Each point is reached from the start by the listed moves, each made once or not at all, plus a little noise. Say if it took an odd or an even number of moves. Then give how often each move was made.
In the rows, zero is written as 128.

Moves:
(1): [156  86 102  96 129  74]
(2): [ 82 174 160 102 116 141]
(3): [104  65 183 132 136 129]
Start: [135 103 154 112 134 139]
Points:
[162  60 124  82 136  87] -> odd (1, 0, 0)
[132 102 153 103 138 144] -> even (0, 0, 0)
[ 94 153 187  84 124 149] -> odd (0, 1, 0)
[117  43 213 117 145 134] -> odd (0, 0, 1)
[ 69  82 239  88 130 154] -> even (0, 1, 1)

Moves:
(1): [150  97 113 147 133 113 119 130  84 140 119 124 147 101]
(2): [146 144 113 109 141 117 131 141 128 140 145  84 124 123]
(3): [110 119 166 122 145  81 126 141 141 105 126  91 157 170]
(4): [148 134 138 133 158 133 123 126 166 122 115 128 141 107]
(5): [140 106 128 112 147 155  95 152 103 125 153 152 111 119]
(6): [134 138 135 114 104 133 156 167 112 121 113 129 154 129]
(7): [139 118 116 145 146 125 131 163 135 146 139 133 121 139]
(8): [141 133 106 133 101 115  77 145 120 139 134 140 126 119]
(9): [154 101 139 103 146 120 130 119 144 131 139 112 126 134]
(10): [121 120 160 121 114 115 123 128 151 168 136 123 147 116]
(11): [100 124 137 142 111 155 116 121 149  98 160 101 134 128]
(12): [155 148 176 133 115 124 115 123 124 129 137 115  79 145]
Start: [105 142 113 145 110 115 132 154 137 107 139 142 131 122]
Points:
[125 143 241  94  92  67 133 203 191 105 203   7 157 173] -> odd (0, 1, 1, 0, 0, 1, 0, 0, 1, 1, 1, 1)
[171 147 203 111 134  55  27 210 175 140 194  80 118 126] -> odd (0, 1, 1, 1, 1, 0, 0, 1, 0, 1, 0, 1)
[112 130 119 123  82 138  34 203 149 139 233 104 137  88] -> odd (0, 1, 0, 0, 1, 0, 0, 1, 0, 1, 1, 0)
[126 174 164 139  50 101  51 170 167 136 211  64  98 112] -> odd (0, 1, 0, 0, 0, 0, 0, 1, 0, 1, 1, 1)
